Every row gives one point. The window is the flat piece filled in between its corners: a triangle in 3 columns, a solid with four corners in 4, and so on. A path goes straight from each point to the next, and from the last back to the first. After which points does the path pass through the window?

Window, 3 rows:
[[-0.04  0.23 -0.25]
 [ 0.18 -0.35 -0.16]
 [-0.46  0.39  0.13]]
Path:
(1): [-0.16 -0.07 -0.43]
(2): [ 0.43 -0.14  0.01]
(3): [ 0.34 -0.01 -0.10]
(4): [-0.33 -0.32 -0.30]
(5): [-0.11 -0.12 -0.31]
(6): [ 0.06  0.03 -0.02]
(7): [-0.15  0.39  0.25]
(8): [-0.75  0.32 -0.08]
Through the window after points: 3, 5, 7

Window, 6 rows:
[[ 0.35 -0.14 -0.10  0.02 -0.54 -0.10]
 [-0.12 -0.37 -0.38 -0.27  0.12  0.05]
 [ 0.08 -0.07  0.38 -0.21 -0.33 -0.04]
 [-0.60  0.10  0.03  0.26  0.78  0.01]
 [ 0.11  0.18 -0.05 -0.26 -0.41  0.17]
 [ 0.76 -0.17 -0.14 -0.29 -0.09 -0.11]]
Path:
(1): [-0.34  0.18  0.01  0.06  0.40 -0.26]
(2): [-0.21 -0.19  0.02  0.17  0.43  0.36]
(3): [-0.01 -0.20  0.25  0.06  0.10  0.17]
(4): [-0.19  0.01  0.09 -0.11  0.11 -0.42]
(5): [-0.08 -0.21 -0.40 -0.30 -0.02 -0.17]
(6): [-0.06 -0.38 -0.22 -0.19  0.14  0.21]
(7): [ 0.33 -0.24  0.14 -0.14 -0.20  0.19]
(8): [ 0.20  0.08  0.10 -0.30 -0.23 -0.39]
(9): [ 0.19 -0.02 -0.12 -0.25 -0.28 -0.53]
(10): [ 0.27 -0.21  0.06  0.01 -0.09  0.09]
(11): [ 0.63 -0.24 -0.11 -0.31 -0.54  0.11]
(12): [ 0.58 -0.09 -0.21 -0.52 -0.62 -0.39]
Through the window after points: 1, 5, 7

Window, 8 rows:
[[ 0.53 -0.58  0.49 -0.16  0.47 -0.29 -0.08 -0.13]
 [ 0.30  0.38 -0.22  0.29 -0.40 -0.28 -0.20  0.00]
 [ 0.53  0.14  0.18  0.24  0.58  0.21  0.15 -0.07]
 [ 0.13 -0.03 -0.15 -0.63  0.12  0.21  0.08 -0.04]
 [ 0.29 -0.41  0.05 -0.34 -0.50  0.13  0.04  0.01]
 [ 0.02 -0.68 -0.42 -0.06  0.08  0.17  0.25 -0.35]
 [-0.20  0.04 -0.33  0.00  0.06  0.34 -0.23 -0.03]
 [-0.27  0.26  0.50 -0.27  0.66 -0.18  0.12  0.39]]
Path:
(1): [-0.07 -0.03  0.36 -0.24  0.13  0.02  0.12 -0.17]
(2): [ 0.13  0.26  0.56 -0.24  0.19 -0.04  0.06 -0.14]
(3): [ 0.52 -0.09  0.20  0.07  0.64 -0.23 -0.22  0.51]
(4): [ 0.53 -0.42 -0.17 -0.03  0.33 -0.14 -0.10  0.33]
(5): [-0.08 -0.08  0.30 -0.24  0.02  0.09  0.08 -0.59]
(6): [-0.08  0.08  0.38 -0.19  0.35  0.28 -0.07 -0.56]
(7): [ 0.23 -0.33  0.04 -0.18  0.30  0.06  0.11  0.12]
(8): [ 0.13 -0.10 -0.09 -0.16  0.65 -0.08  0.10  0.47]
(9): [-0.32  0.31  0.43 -0.12  0.35  0.00 -0.01 -0.31]
(10): [ 0.29 -0.21  0.46 -0.16  0.42 -0.02 -0.02 -0.42]
(11): [ 0.54 -0.31  0.06  0.07  0.36 -0.11  0.05  0.30]
(12): [ 0.27 -0.11 -0.16 -0.17  0.14 -0.21 -0.06  0.60]
(13): [-0.02  0.03  0.17 -0.18  0.06  0.09  0.03 -0.08]
(14): [ 0.14 -0.02  0.48 -0.02  0.03 -0.17  0.00 -0.54]
(15): [ 0.50 -0.23  0.07 -0.17  0.32 -0.05  0.13  0.39]
(16): [ 0.13 -0.07  0.13 -0.22  0.17 -0.01  0.04  0.30]
Through the window after points: 4, 10, 12, 16

Window, 11 rows:
[[-0.06 -0.11 -0.20  0.87  0.17 -0.07 -0.17 -0.41 -0.15 -0.06 -0.42]
 [ 0.01  0.09 -0.27  0.19 -0.40  0.58  0.12  0.37  0.24 -0.14 -0.59]
 [-0.38  0.20  0.11 -0.34 -0.20 -0.27  0.37  0.38  0.43  0.02 -0.30]
 [ 0.48 -0.17 -0.18  0.75 -0.17  0.01  0.02 -0.49  0.02  0.13 -0.15]
 [ 0.13 -0.12 -0.78  0.75 -0.25  0.38 -0.19  0.25  0.50  0.04 -0.35]
 [ 0.21 -0.04 -0.11 -0.43 -0.44 -0.38 -0.34  0.18 -0.20 -0.25  0.16]
 [ 0.14  0.17  0.30  0.11 -0.20 -0.46 -0.01  0.50 -0.29 -0.16  0.31]
 [ 0.32 -0.20  0.04  0.27 -0.01 -0.31 -0.22  0.13 -0.18  0.26 -0.33]
 [-0.22  0.47 -0.38 -0.06 -0.33  0.25  0.08  0.34  0.16  0.30 -0.29]
 [ 0.11  0.00  0.51 -0.27 -0.22 -0.27 -0.52  0.20 -0.05 -0.02  0.38]
 [ 0.08  0.51 -0.06 -0.45  0.11 -0.04  0.09  0.35  0.35 -0.13 -0.27]]
Path:
(1): [ 0.21  0.47  0.02 -0.02 -0.61 -0.22 -0.34  0.29  0.18 -0.10 -0.27]
(2): [ 0.04 -0.21 -0.18 -0.04 -0.15  0.11  0.00  0.20 -0.08 -0.14 -0.07]
(3): [-0.30 -0.26 -0.19 -0.08  0.20  0.37  0.10  0.15 -0.06 -0.03 -0.02]
(4): [ 0.12  0.28 -0.06  0.08 -0.32 -0.13 -0.19  0.38  0.18 -0.07 -0.28]
(5): [ 0.05  0.39  0.15 -0.12 -0.46 -0.13 -0.25  0.30  0.39 -0.01 -0.16]
(6): [ 0.08 -0.26 -0.15 -0.34  0.22 -0.04  0.31  0.38 -0.17  0.05  0.16]
(7): [ 0.04 -0.18 -0.13  0.09  0.23  0.21  0.19  0.06  0.09  0.02  0.10]
(8): [ 0.17  0.39  0.03  0.46 -0.53 -0.16 -0.18  0.10  0.24  0.04 -0.61]
Through the window after points: 1
